Each row of a before or after table is a point. One or more steps were done to the points. Then noise was added and the rows were shuffled. The steps act on how far a point lies along the listed directions, d1 being the first. Name the steps. A step turns or swaps two directions, mirrors them in a line or flattens them onto one, adds a multiple of one to another, or multiplies one. Angles are multiples of 10 degrees, from the lower direction toward the higher: turns from -170 to 170, lines from 10 to 170 but not 90. Use the fewest steps. Two steps may share a direction if one is a turn and the other turns, adds or multiplies; they go together, in the order done. Otherwise the lowest direction goes first.

Directions:
(1): 38,-30,-27
(2): -36,-42,-3
(3): -19,20,-48
Before, 11 rows:
-7,52,-6
-17,-87,-27
-27,40,41
49,6,-8
24,-12,3
-33,8,-7
-19,-49,33
-18,20,-46
30,-8,-7
-18,19,15
-40,20,13
After (11 x 3):
-5,-5,-26
16,-53,80
-12,10,2
2,3,30
33,53,-13
-3,8,-33
-32,-29,13
-25,-6,-50
15,-7,46
83,16,62
-33,21,-20
Steps: multiply d1 by 0.4; turn d2 and d3 by -150 degrees; multiply d3 by 2

Directions:
(1): -60,6,-5,42,-25,-10
(2): 32,-15,-26,32,-39,41
Before:
42,-26,4,-27,-2,-20
-4,-1,4,-35,46,-23
-41,-7,5,35,-21,12
-19,0,-8,29,-54,26
10,-3,13,-24,13,5
41,-7,-7,-17,12,13
74,-1,-9,-30,-13,27
44,37,19,-41,50,-49
95,-23,-7,7,-5,62
-41,20,11,8,3,-37
4,-4,-21,45,-33,37
After (11 x 6):
31,-18,-1,12,-15,42
-30,1,13,1,3,-5
-55,47,7,35,2,-61
-18,8,15,-20,30,-27
-7,26,30,-54,33,-43
-56,-2,-13,27,3,-16
-19,-12,16,-13,2,-48
59,-3,-1,-28,22,26
54,-3,2,-30,-18,33
17,7,49,-63,80,-29
-6,2,-18,40,-40,10
Steps: turn d1 and d2 by 100 degrees

Directions:
(1): -20,7,-28,-54,-37,-59,-9,-4,13
(2): -27,-16,-61,39,-2,5,-50,4,-24
(3): 18,-24,-12,31,12,-54,47,34,-28
Before:
15,-3,29,7,1,28,5,-3,-13
-12,-3,16,-15,-9,41,7,-12,3
4,-17,10,30,23,33,20,22,0
-16,19,39,3,17,91,-50,-19,20
1,15,32,-28,-7,9,-15,-23,28
-12,-9,8,-36,-18,-57,28,22,4
-11,10,-1,6,-12,50,-21,-26,7
8,-18,-18,30,21,-24,24,38,-27
-3,-6,14,-1,4,-1,15,-4,0
2,5,-11,-77,-60,-73,14,-17,0
-36,8,-34,-54,-26,-80,-5,-2,10
-1,-3,-4,4,-5,31,-8,-18,14
-3,-4,9,4,-2,44,-9,-6,4
After:
-20,4,-33,-22,-39,-26,-9,-13,4
1,2,55,4,21,56,12,2,11
-1,-6,17,-2,3,-7,18,-5,0
-3,-23,-16,5,1,-33,31,33,-3
12,-7,11,-18,-17,-31,21,5,-15
20,18,61,-14,-6,94,-14,-47,8
-9,-7,-19,-20,-24,-21,4,7,1
-17,21,27,14,30,86,-36,-29,17
12,-15,-7,44,32,9,15,33,-28
-17,-4,-2,-34,-24,-10,17,-4,4
-5,-6,-24,-14,-18,-14,2,-10,14
-37,6,-24,-64,-39,-75,-17,10,12
-1,15,31,-41,-13,-15,-6,-18,29
Steps: mirror d1 and d3 in the line at 120 degrees; multiply d2 by 1.3

Directions:
(1): -32,-33,32,-6,15,-10,-50,-18,-15,8,-35,67,35,-28
(2): -21,-58,-14,-29,-9,37,12,64,14,20,37,-2,6,-42
(3): -37,17,6,-66,19,18,-3,-21,27,34,-25,-49,39,27
(4): -9,55,4,-22,48,38,-24,36,-58,10,9,14,-37,1
(5): -35,7,-1,50,63,1,-8,2,15,-48,18,-40,32,-34
Before, 11 rows:
-15,3,-13,36,41,5,-18,23,-9,-14,29,-12,-34,-2
-6,87,-13,-49,23,19,15,-7,-47,24,-5,-38,-47,87
14,32,31,37,-9,-9,-13,-1,-32,-13,-3,15,-42,4
-44,-44,25,40,31,1,-36,36,18,-13,23,25,19,-68
24,73,14,6,-12,-14,6,-55,-3,2,-19,-5,-12,42
-1,-72,11,46,-9,3,15,37,39,-19,10,16,18,-61
7,57,-3,-54,-23,2,20,15,-46,20,-4,-26,-69,54
-31,-17,21,5,53,-5,-27,8,8,-10,4,5,11,-18
-3,-59,17,33,-7,-3,-39,8,-24,-16,11,52,8,-29
-23,-30,16,-7,75,58,-20,55,-54,-17,25,22,-7,-41
24,74,-14,8,25,18,3,17,-53,-7,11,-45,-36,35
After (11 x 14):
9,-8,1,21,-2,3,40,-4,62,-17,-5,-66,13,3
-1,13,-9,-25,0,22,15,-12,18,9,12,-82,10,39
-15,11,-15,33,43,7,-10,20,-6,-12,28,-24,-33,8
11,9,17,8,-21,3,-4,-4,-6,9,11,35,-11,-14
-1,27,15,3,-13,14,13,26,-8,4,13,-32,-33,14
5,1,19,-13,-27,-15,-11,28,-75,5,0,61,-70,2
-29,4,15,-10,55,2,-11,-3,22,-2,7,-31,14,4
-36,32,9,1,37,9,5,1,46,-1,11,-73,16,-3
18,19,-6,36,19,18,-24,42,-78,-11,20,30,-37,-15
-11,0,9,5,8,4,-30,31,-86,2,0,96,-52,4
-15,30,9,-22,81,48,-4,17,-40,-16,10,-43,-7,14
Steps: swap d1 and d3; multiply d2 by 0

Directions:
(1): 7,-8,30,-36,24,-44,-32,5,-30,16,-18,-26,-5,39,25,89,-25,-3,43,-8
(2): 7,-4,-12,11,-37,47,-50,29,36,-4,-49,-1,-33,-9,32,-7,-2,-8,60,60
Before:
6,-16,1,4,-16,28,-41,13,19,5,-22,0,-38,5,31,-1,0,8,53,23
2,-30,-12,6,12,-10,22,-27,-15,-6,30,-3,30,20,-33,-7,10,7,-37,-28
-26,-8,-6,3,7,2,27,-12,-16,4,42,9,7,5,-45,-20,3,-5,-25,-19
5,11,-1,-15,-1,1,-6,-1,-7,8,-1,-21,-12,7,9,37,-7,2,19,19
-6,-8,-23,11,-5,1,-9,-3,-1,-3,1,14,8,-8,-7,-30,0,5,-1,7
2,-6,15,-24,-6,-19,2,4,-23,-1,-17,-1,-6,13,11,40,-4,-5,-2,1
-20,16,-16,15,27,2,49,-41,-7,-7,55,16,24,1,-55,-49,21,-2,-66,-37
11,-5,41,-51,55,-87,27,-27,-71,30,47,-28,27,47,-11,95,-6,-3,-21,-52
1,3,-14,3,-2,0,22,-15,24,-10,6,2,9,-11,-11,-27,15,4,-21,0
-1,-9,18,-11,65,-62,52,-34,-59,16,67,-20,33,24,-30,37,-3,9,-71,-65
After (10 x 20):
-19,18,-23,25,11,24,39,-33,9,-10,42,20,15,-10,-50,-67,25,-5,-56,-18
3,-30,-21,14,-3,12,12,-19,3,-8,18,1,22,9,-26,-25,13,6,-25,-8
-1,3,-11,2,2,-4,25,-17,23,-10,9,1,11,-8,-10,-24,14,4,-23,-4
2,-9,-13,20,9,14,19,-7,-4,1,27,-4,2,-11,-10,-23,10,3,-33,4
3,-17,15,-8,5,-2,-29,4,-3,12,-8,-6,-26,19,24,21,-5,11,38,-5
-24,-9,-12,12,-2,16,20,-7,-5,1,33,14,1,-2,-39,-34,5,-6,-19,-7
4,12,0,-14,-2,2,-6,-1,-5,8,-4,-21,-14,5,9,36,-6,3,20,22
2,-4,7,-18,-14,-5,-6,9,-12,-4,-24,3,-12,7,13,27,0,-6,3,11
-7,-7,-19,6,3,-7,-6,-6,-6,-2,6,12,11,-3,-8,-23,-3,6,-6,0
15,-4,8,-15,-3,0,-9,3,-10,14,4,-13,-8,10,10,27,8,-10,20,24
Steps: flatten d1 and d2 onto the line at 30 degrees

Directions:
(1): -15,-1,14,22,38,3,-37,-2,-63,15,40,13,-40,-15,-4,66,62,0,-6,37,-44,-23,-16,-38,15,-8,-59,26,-7,-1,-35,4,43,-49,14,-44,-25,-45,-14,-36,31,-42,43,-27,5,22,34,27
(2): 5,36,-22,57,48,-8,-16,4,-32,-20,-20,10,37,13,40,-74,69,-2,63,12,63,59,-24,18,23,35,-33,-18,-18,22,-8,-17,40,-35,19,49,7,-14,-12,22,-22,15,21,38,-1,16,14,0
Before:
5,3,-8,11,5,-5,6,1,-8,-6,-6,3,5,-8,1,-7,5,6,-2,1,9,7,-12,-12,9,3,-24,4,-1,-1,-13,-10,-5,-10,4,-4,9,9,1,4,-2,-5,-14,2,-16,-8,2,1
-5,-3,16,5,14,11,-15,8,-7,11,6,4,5,-7,-1,22,26,-2,10,11,-12,-11,-8,-9,0,-13,-23,30,-6,-4,-8,0,15,-27,10,-16,-26,-19,-9,-2,20,-17,15,-9,-2,20,20,11
-15,10,25,19,8,5,-32,10,-41,17,28,7,-26,-16,14,59,38,-3,-5,33,-31,-22,4,-24,12,-7,-43,25,-6,1,-7,9,25,-20,1,-24,-16,-25,-4,-19,20,-37,31,-18,8,7,20,12
-8,0,3,-30,-23,-1,13,0,18,-12,-2,-3,-12,-13,-17,8,-39,6,-16,-30,-12,0,6,1,-16,-3,18,-1,1,-21,7,9,-25,28,-4,1,4,7,3,-10,5,13,-7,4,-7,-5,-17,4
4,-12,5,-38,-32,5,23,0,60,19,-6,-21,5,11,-4,12,-57,-12,-38,-16,-10,-20,16,6,-15,-15,40,3,22,-13,14,10,-50,41,-6,-13,13,28,19,-3,-10,12,-26,-27,5,-16,-16,-16
-2,-2,2,13,5,2,-4,-9,-25,-3,-5,-6,-4,1,15,-2,25,-7,23,10,-8,12,-11,-7,8,21,-17,4,13,-14,-14,-3,1,-22,2,-1,2,-5,-11,-8,3,1,-1,-8,9,-7,3,-5
-24,-12,14,22,32,16,-40,-15,-59,14,52,4,-62,-19,-23,87,52,4,-24,27,-66,-37,-6,-54,14,-20,-53,29,8,-2,-24,-2,46,-45,19,-52,-17,-54,-21,-48,36,-42,53,-46,3,21,30,36
-1,22,-18,56,58,-11,-41,1,-65,-10,-2,-4,2,-15,30,-28,91,-2,43,40,32,32,-22,-4,24,18,-58,-6,-16,25,-33,-10,46,-54,18,7,-14,-45,-19,-17,2,-1,39,11,8,25,19,8
-4,-28,7,-27,-23,15,9,-2,20,4,8,-14,-28,-15,-34,50,-52,5,-44,-27,-40,-26,16,-5,-20,-30,28,22,14,-21,9,26,-26,20,-18,-36,-20,3,3,-19,12,-16,-17,-24,2,-10,-14,6
-1,-5,6,-27,-13,5,-5,4,14,12,7,-11,-14,-6,-25,36,-25,6,-28,-5,-23,-40,11,-22,-3,-17,-2,21,7,-19,-15,8,-19,3,8,-31,-11,-4,5,-23,18,-15,0,-20,-4,-3,14,-5
14,-2,-6,30,-2,-2,1,8,13,-21,-18,6,11,16,5,-17,5,-5,22,11,29,36,9,10,-3,18,-6,-5,-8,16,0,-6,5,-4,-1,23,11,15,-5,4,-17,19,9,10,1,9,-6,6
0,-17,2,-36,-18,-1,6,1,18,14,-1,-2,-8,0,-13,32,-44,5,-32,-21,-37,-26,20,8,-11,-28,30,-8,9,-11,6,-1,-41,9,5,-28,-11,13,14,13,10,4,-13,-21,-16,-5,-23,-9
2,27,-17,54,40,-8,-3,8,-14,4,-19,2,25,19,37,-67,63,-19,63,28,60,52,-34,4,23,48,-37,-20,-23,24,5,-21,48,-30,25,44,8,-14,-18,20,-32,25,20,27,1,4,16,14
After:
0,-11,-1,-3,1,-6,-19,-2,-16,4,0,-15,-21,-22,-4,14,10,2,-8,20,-8,-14,1,-4,1,-8,-14,5,5,9,-16,4,-3,-11,-5,-18,-11,-16,-2,-21,11,8,8,-16,10,6,-5,-2
10,-7,-8,17,-13,-1,8,8,24,-23,-15,1,3,18,-2,-9,-10,-7,14,5,19,22,14,10,-10,15,11,0,-12,14,4,-7,-4,6,-7,17,13,19,2,4,-12,22,2,3,-1,6,-12,1
-7,-7,-6,12,14,10,-10,-3,-16,-4,8,-9,-12,-14,-14,23,6,4,-8,-11,-12,4,-6,-2,0,-9,-5,17,4,-11,-2,19,1,-11,1,-18,-27,-20,-7,-14,7,-14,5,-9,2,4,6,10
0,8,-2,-5,9,1,-15,7,-4,6,7,-3,-6,-2,-10,19,-2,8,-8,0,-11,-19,-3,-23,8,-7,-17,17,1,-15,-25,-1,-3,-17,20,-17,-13,-18,0,-21,14,-13,14,-16,-5,3,25,-2
5,1,0,-2,-11,-6,15,4,27,18,-17,-10,5,10,6,-30,-10,-18,15,11,22,12,-10,3,2,19,6,-15,-11,5,23,-11,6,16,4,18,10,7,-5,14,-21,25,-8,1,3,-12,-11,6
-23,-19,15,8,20,20,-40,-13,-53,16,56,-3,-70,-20,-31,93,35,2,-32,19,-71,-51,1,-52,7,-28,-44,30,8,-5,-22,-1,35,-40,13,-54,-16,-55,-19,-50,38,-41,44,-42,2,16,25,36
8,-4,-8,5,-2,-5,5,3,4,-5,-5,4,5,-17,-2,-3,0,9,-4,-3,3,1,-6,-18,4,0,-20,10,1,-3,-9,-11,-8,-7,4,-6,10,11,1,7,-5,-3,-19,-2,-16,-12,-1,1
-5,16,-9,-5,-5,-4,2,-2,-2,-18,-1,6,-4,-11,-3,-5,-8,9,2,-18,0,19,-8,-1,-7,6,2,-8,-5,-16,-1,5,-7,12,8,11,1,-3,1,-8,6,14,6,12,-8,5,-9,3
-8,-12,18,0,6,9,-12,11,-1,12,7,-1,1,-8,-5,28,14,-2,4,5,-19,-15,-1,-13,1,-19,-13,35,-2,-6,-4,-2,11,-22,8,-20,-24,-17,-6,6,22,-13,10,-12,-5,19,15,10
-15,7,27,8,-3,6,-23,8,-34,16,28,4,-28,-18,7,63,24,3,-10,30,-38,-31,7,-31,2,-7,-38,29,-3,-1,-1,9,16,-12,-1,-27,-19,-20,1,-18,22,-38,21,-20,9,-1,14,8
1,-4,-9,-6,6,-7,-8,4,-11,11,-2,5,1,5,-2,7,3,6,-5,-9,-18,-3,8,5,3,-12,6,-13,-1,0,-4,-10,-17,-17,19,-14,-13,-5,9,16,1,2,-1,-8,-16,5,-9,-1
-1,9,-3,2,9,2,9,4,29,8,-10,-12,19,13,20,-18,3,-8,3,-1,17,9,-1,8,3,2,7,1,12,4,-1,-2,-15,7,12,8,13,13,12,4,-18,9,-3,-8,11,-2,-1,-10
1,-6,0,2,-7,6,-3,-14,-13,3,-7,-7,-13,1,8,3,4,-7,10,8,-15,5,-5,-6,9,19,-8,5,21,-20,-10,3,-12,-10,-4,-4,3,-2,-9,-6,2,-1,-8,-8,7,-11,-3,-7
Steps: flatten d1 and d2 onto the line at 160 degrees
